Every row gives one point. The last column is the point's height on a tilted bowl or saddle (a function of degree 2), plus a little noise. Count its main directions that bend up, bend down and stay straight.

Points, 11 rows:
[[ 0.05  0.45  0.18]
 [ 0.49  0.72  0.81]
 [-0.13  0.42  0.17]
 [-0.11  0.03  0.03]
 [ 0.02 -0.37  0.13]
 [ 0.01 -0.28  0.08]
 [ 0.09  0.33  0.10]
 [-0.50 -0.32  0.52]
 [-0.38  0.14  0.22]
 [-0.28 -0.02  0.14]
 [-0.22 -0.46  0.32]]
Directions: 2 up, 0 down, 0 straight

Points, 15 rows:
[[ 0.21  0.60 -0.59 -0.34]
 [-0.45  0.08  0.16  0.11]
 [-0.06  0.09  0.07  0.50]
 [-0.04 -0.29 -0.43  0.23]
 [ 0.23  0.47 -0.09  0.37]
 [-0.02 -0.07  0.47  0.29]
 [ 0.71  0.25 -0.04 -0.41]
 [ 0.11  0.32 -0.40  0.16]
 [-0.29 -0.54 -0.33  0.13]
 [ 0.34 -0.66 -0.40  0.15]
 [ 0.02 -0.19  0.38  0.33]
 [ 0.27 -0.58 -0.11  0.38]
 [-0.15 -0.19  0.11  0.40]
 [ 0.30  0.33  0.38  0.34]
 [-0.13 -0.06  0.01  0.46]]
Directions: 0 up, 2 down, 1 straight

Points (17 x 4):
[[ 0.40  0.09  0.01 -0.45]
 [ 0.17  0.15 -0.12 -0.23]
 [-0.05  0.68 -0.44  0.32]
 [ 0.31 -0.01 -0.35 -0.44]
 [ 0.04  0.43  0.27  0.01]
 [-0.30  0.22 -0.08 -0.03]
 [-0.20  0.01 -0.43 -0.10]
 [ 0.33  0.04 -0.15 -0.41]
 [ 0.56  0.50 -0.05 -0.01]
 [ 0.17 -0.19 -0.64 -0.38]
 [ 0.43  0.04  0.21 -0.61]
 [ 0.62  0.22 -0.01 -0.48]
 [-0.26 -0.57  0.13 -0.18]
 [ 0.26  0.53  0.23  0.14]
 [-0.16  0.06 -0.66 -0.13]
 [ 0.13  0.63 -0.30  0.28]
 [ 0.05 -0.34  0.14 -0.47]]
Directions: 1 up, 2 down, 0 straight

Points:
[[-0.12  0.23  0.36  0.42 -0.39]
 [-0.23  0.05  0.12 -0.17 -0.16]
 [-0.44  0.00 -0.17  0.39 -0.56]
 [ 0.67 -0.32  0.07  0.18 -0.20]
 [-0.16 -0.25  0.20 -0.19 -0.18]
 [-0.09  0.15 -0.06  0.38 -0.34]
 [-0.04 -0.28 -0.60  0.21 -0.36]
 [ 0.45  0.06  0.38  0.20 -0.10]
 [-0.06 -0.01  0.36 -0.53 -0.06]
 [ 0.29 -0.04 -0.37 -0.26 -0.02]
 [ 0.00 -0.39 -0.15  0.34 -0.43]
 [-0.43  0.28 -0.24 -0.36 -0.23]
 [ 0.50 -0.13 -0.10  0.26 -0.18]
 [ 0.65 -0.12 -0.05 -0.08 -0.05]
 [ 0.02 -0.48 -0.62  0.09 -0.37]
 [-0.21  0.00  0.14  0.55 -0.54]
 [-0.31 -0.32  0.60 -0.23 -0.26]
 [-0.29 -0.53  0.71  0.38 -0.61]
 [-0.02  0.02  0.25  0.07 -0.15]
 [ 0.17 -0.57  0.08  0.35 -0.44]
 [ 0.53 -0.36  0.07 -0.76 -0.10]
 [ 0.60  0.33 -0.16 -0.17 -0.05]
 [-0.14 -0.39  0.59 -0.23 -0.20]
 [-0.13  0.03  0.37 -0.02 -0.15]
 [ 0.32  0.53  0.35 -0.06 -0.11]
 [-0.28 -0.35 -0.11 -0.12 -0.32]
 [-0.45 -0.57  0.08  0.29 -0.74]]
Directions: 0 up, 3 down, 1 straight

Points, 23 rows:
[[-0.56  0.32 -0.46  0.53 -0.82]
 [-0.20 -0.20  0.25  0.09 -0.23]
 [-0.35  0.18  0.49  0.54 -0.74]
 [-0.03 -0.31  0.04 -0.10 -0.04]
 [ 0.07  0.09 -0.04 -0.26 -0.01]
 [ 0.18  0.18  0.22  0.18 -0.13]
 [ 0.28 -0.32  0.17 -0.02  0.07]
 [-0.25  0.46  0.08  0.41 -0.67]
 [-0.36 -0.23 -0.32  0.38 -0.31]
 [ 0.29 -0.41  0.45  0.25  0.01]
 [ 0.15 -0.07  0.11  0.22 -0.04]
 [ 0.39  0.71  0.13  0.00 -0.40]
 [-0.11  0.27  0.13 -0.20 -0.18]
 [-0.31 -0.24  0.35 -0.81 -0.23]
 [ 0.07 -0.01  0.67  0.07 -0.17]
 [ 0.21  0.30 -0.62  0.03 -0.13]
 [ 0.08  0.36  0.24 -0.56 -0.08]
 [-0.20  0.34 -0.17  0.39 -0.48]
 [-0.02 -0.30 -0.12 -0.50  0.02]
 [ 0.79  0.18 -0.37  0.42 -0.12]
 [-0.08 -0.25 -0.63  0.33  0.00]
 [-0.16  0.01  0.02 -0.65 -0.04]
 [-0.44 -0.17  0.05 -0.19 -0.30]]
Directions: 0 up, 2 down, 2 straight
